Each row is a point. Each copy is the shape, with its points in the same order, stretched, turned, moved and blurred by noise. Say if it was mirrored as well.

Shape (9 x 3):
|  -7 | -21 |  11 |
| -28 |   5 |  18 |
|  38 |  11 |  -2 |
| -30 | -17 |  28 |
|  30 | -27 |  14 |
| -21 |  60 |  10 |
|  -9 |   9 |   4 |
| -20 | -26 | -44 |
|   9 |   4 |  28 |
Copy 1, 9 rows:
|   7 | -33 | -24 |
| -20 |  -3 | -30 |
|  47 |   4 |   1 |
| -17 | -25 | -46 |
|  48 | -28 | -18 |
| -26 |  43 |  -9 |
|   0 |  -3 | -15 |
| -14 | -51 |  24 |
|  16 |  -1 | -33 |
Copy 1 is: mirrored
Copy 2:
| -21 | -25 |  15 |
| -25 |   7 |  15 |
|  33 | -13 |  -3 |
| -37 | -12 |  25 |
|  15 | -44 |  10 |
|  -3 |  55 |  -6 |
|  -9 |   0 |   2 |
| -26 | -38 | -38 |
|   5 |  -5 |  22 |
Copy 2 is: only turned

Shape, 7 rows:
|   4 | -15 | -17 |  -6 |
| -19 |  19 |  -8 |   4 |
| -26 |  -1 |  10 | -28 |
| -19 |  -4 |  -7 | -27 |
|  37 | -29 |  27 |  44 |
|  14 |  -4 |   4 |  -7 |
|  26 |  -3 |  17 |   5 |
Copy 1:
|   6 | -23 |  -2 |   1 |
| -26 |   7 | -17 |  10 |
| -32 | -13 |  18 | -17 |
| -26 | -18 |  -1 | -19 |
|  47 |  -4 |  32 |  36 |
|  12 |   2 |   8 |  -3 |
|  21 |   8 |  17 |  -1 |
Copy 1 is: only turned
Copy 2:
|   0 | -11 | -15 |  25 |
| -15 |  19 | -20 |  -4 |
| -31 |   0 |  17 |   3 |
| -34 |  -5 |   6 |  16 |
|  60 | -15 |  -1 | -14 |
|  10 |   2 |   8 |  18 |
|  29 |   7 |  12 |   6 |
Copy 2 is: mirrored
Copy 3, 7 rows:
|   7 | -19 |  -6 |  -7 |
| -15 |  19 |   4 |   0 |
| -10 |   4 |  21 | -36 |
|  -8 |  -2 |   4 | -35 |
|  36 | -33 |  36 |  46 |
|  21 |  -4 |   9 |  -7 |
|  35 |  -2 |  22 |  11 |
Copy 3 is: only turned

Shape (12 x 8):
|  13 | -18 |  24 |  -4 |  18 |  13 | -10 |  56 |
| -41 |  17 | -21 |  -3 | -10 |   1 |  -4 |  -7 |
|   3 | -18 |   7 |  22 |   3 |  44 | -21 |  25 |
|  18 |  18 | -23 |   3 |   9 |  16 |   3 |  22 |
| -23 |  39 |   3 |  37 |  -7 |   8 |  51 |  -9 |
|  33 |  18 |   7 | -17 |  20 |  14 |  30 |  13 |
|  10 |   5 |  24 |   1 |   2 |  27 | -27 | -42 |
|  -1 | -20 |   1 |   5 |  30 |   3 |   8 |  -6 |
|  26 |  -1 |   4 | -11 | -29 |   1 |   3 |  28 |
| -19 |  28 | -12 |  17 | -29 |   4 | -39 | -17 |
|  11 |   9 |  24 |  -6 |  35 |  -8 |   6 | -26 |
|   8 |  15 |  13 | -47 |  10 |  -7 |   0 | -21 |
Copy 1, 12 rows:
|  33 |  -4 |  15 | -34 |  20 |   5 | -29 |  60 |
| -34 |  14 | -11 | -11 |  -9 |  -5 | -34 | -12 |
|  15 | -19 |   3 |   2 |  -1 |  35 | -15 |  45 |
|  21 |  34 | -24 | -14 |  -6 |  13 | -19 |  26 |
| -39 |  55 |  17 |  11 | -41 | -12 |   9 |  19 |
|  36 |  48 |   9 | -39 | -12 |   6 |  -1 |  17 |
|  24 |  -3 |  36 |   8 | -26 |  31 | -27 | -27 |
|  12 |   9 |  18 |  -6 |  21 |   4 |   2 |  -3 |
|  37 |   9 |  -8 | -29 | -30 | -16 | -26 |  30 |
| -14 |   3 |  -7 |  21 | -32 |   4 | -60 |  -8 |
|  23 |  33 |  43 |  -9 |   7 |   1 | -15 | -22 |
|  24 |  29 |  24 | -46 |  -8 |  -3 | -32 | -37 |
Copy 1 is: only turned
Copy 2, 12 rows:
|  17 | -22 |  13 |  -7 |  19 |  15 |  -2 |  49 |
| -55 |   0 | -12 |  12 |  -2 |   1 | -20 |  -7 |
|  19 | -16 | -16 |  21 |  12 |  39 | -19 |  17 |
|  -3 |  11 | -34 |  -3 |   2 |   1 |   7 |  22 |
| -43 |  13 | -11 |  49 |   4 |  -9 |  44 | -17 |
|   1 |   8 |  -8 | -21 |   4 |   0 |  42 |  10 |
|  14 |   7 |  11 |   2 |  -1 |  22 | -22 | -48 |
|  -5 | -33 | -10 |  -4 |  24 |   0 |   6 | -14 |
|   9 |  -8 |  -4 |  -2 | -34 |  -2 |   4 |  32 |
| -17 |  23 |  -9 |  29 | -18 |  -1 | -47 | -15 |
|  -1 |  -3 |  16 | -14 |  24 | -15 |  12 | -32 |
| -22 |   5 |  19 | -40 |  -4 |  -7 |   3 | -21 |
Copy 2 is: only turned
Copy 3, 12 rows:
|  30 |  -9 |  15 |  18 |   3 |   7 | -18 |  54 |
| -38 |  11 | -19 |  -1 | -15 |   1 |   6 |   0 |
|  20 |  -9 |  -4 |  38 |  -2 |  31 | -30 |  19 |
|  -3 |   0 | -21 |  24 |  10 | -29 |  -3 |  18 |
| -24 |  17 |  -2 |  41 | -17 | -11 |  58 |  -5 |
|  12 | -22 |  22 |  23 |  20 | -49 |   9 |  10 |
|  25 |   5 |  23 |   4 |   4 |  10 | -18 | -43 |
|   7 | -18 |  -1 |   2 |  27 |  14 |  23 |  11 |
|  23 | -15 | -11 |   9 | -25 | -32 | -16 |  20 |
| -14 |  39 | -22 |   8 | -29 |   8 | -18 | -22 |
|  18 |   2 |  25 | -17 |  25 | -11 |  27 | -12 |
|   3 | -16 |  27 | -30 |  -2 | -41 |   0 | -18 |
Copy 3 is: mirrored

Shape (14 x 9):
| -13 | -19 |  21 | -12 |   9 |   8 |   7 |  22 |  -8 |
| -27 | -12 |  -9 | -12 | -23 | -34 | -20 |   0 | -33 |
|  -8 | -10 |  17 |  19 |  27 |  -3 |  27 |  16 | -34 |
| -20 |  22 |  20 |   6 | -25 |  -9 | -47 | -44 |  -5 |
| -19 | -39 |  28 | -27 |   3 |   1 | -55 |  16 |  27 |
|  26 |   4 |  25 |  19 |  23 | -13 |  25 |  -4 |  17 |
|  52 | -18 | -15 |   2 |  32 | -12 |   0 |  14 | -32 |
| -14 |   3 |  -8 |  -1 | -28 |   8 |   1 | -11 | -52 |
| -58 | -21 | -14 |  -2 |  32 |  -9 | -31 | -27 |   0 |
|  -3 |  23 |   9 |  23 |   9 |  -3 |   0 |  -9 |  34 |
|  24 | -41 |   4 |  25 |   1 |  -9 | -28 |   0 |  11 |
| -29 |  10 |  40 | -16 | -23 |  -4 |   7 | -31 |  37 |
|   9 | -33 |  -5 |  -3 |  24 |  17 |  13 |  37 |  -3 |
|  15 |  37 |  -1 |  46 |  11 | -18 | -11 | -12 |   4 |
Copy 1, 14 rows:
| -13 | -22 |   9 | -26 | -10 |  -3 |  20 |   4 | -11 |
|   1 | -13 | -13 | -12 | -13 | -35 |  -1 | -38 | -42 |
| -26 |   2 |   6 |  -3 |  18 | -15 |  37 |  13 | -13 |
|  -9 |  15 |  19 |  -8 |  -9 |  -4 | -48 | -48 | -21 |
|   4 | -43 |  23 | -57 | -13 | -18 | -41 |   0 | -18 |
|  -7 |  -4 |  23 |  -2 |  20 | -12 |  15 |   6 |  48 |
|  39 |  -8 |  15 |   1 |  35 |   2 |  20 |  16 |  -9 |
|  -7 |  11 |  -2 |  13 | -15 |   6 |  19 | -31 | -35 |
| -33 | -10 | -22 | -41 |  31 |  -9 | -30 | -26 | -35 |
| -19 |   6 |   3 |  -8 |   9 | -10 | -25 |   2 |  36 |
|  19 | -51 |  17 |   7 |  19 |   4 | -28 |   7 |   3 |
| -32 |  -7 |  15 | -42 | -20 | -15 |  -8 | -43 |  34 |
|   4 | -31 |   5 | -23 |   9 |  11 |  23 |  31 |  -1 |
| -11 |  23 |   5 |  19 |  21 | -12 | -25 |   4 |  22 |
Copy 1 is: only turned
Copy 2, 14 rows:
| -25 | -29 |  -3 | -10 |  -2 |  31 |   1 |  10 | -13 |
| -10 | -35 | -36 |   7 | -20 | -35 |  -5 |  16 | -16 |
| -34 | -18 |  23 |  36 |   7 |  20 |   3 |  26 | -37 |
| -15 |   6 |  -7 |  -7 | -22 | -46 | -24 | -45 |   7 |
|  -9 | -54 | -15 | -39 |   4 |  21 | -40 | -12 |  27 |
|  14 |  -4 |  45 |  19 |  10 |   6 |  15 |  -4 | -11 |
|  29 | -27 |   2 |  40 |  13 |  18 | -20 |   9 | -60 |
| -21 | -10 | -24 |  30 | -36 |  -8 |   2 | -13 | -44 |
| -40 | -25 | -52 |   2 |  40 | -11 |  -9 | -21 |   3 |
|   8 |  12 |  20 |  14 |  10 |   1 |  12 | -22 |  27 |
|  15 | -59 |  15 |  29 |  -3 |   5 | -13 | -28 |   2 |
| -18 |  -6 |   7 | -51 | -18 | -18 |  32 | -26 |  27 |
|  -2 | -41 |  -6 |  20 |   8 |  57 |  -3 |   4 | -21 |
|   5 |  21 |  34 |  51 |   3 | -22 |  -7 | -15 |   5 |
Copy 2 is: only turned
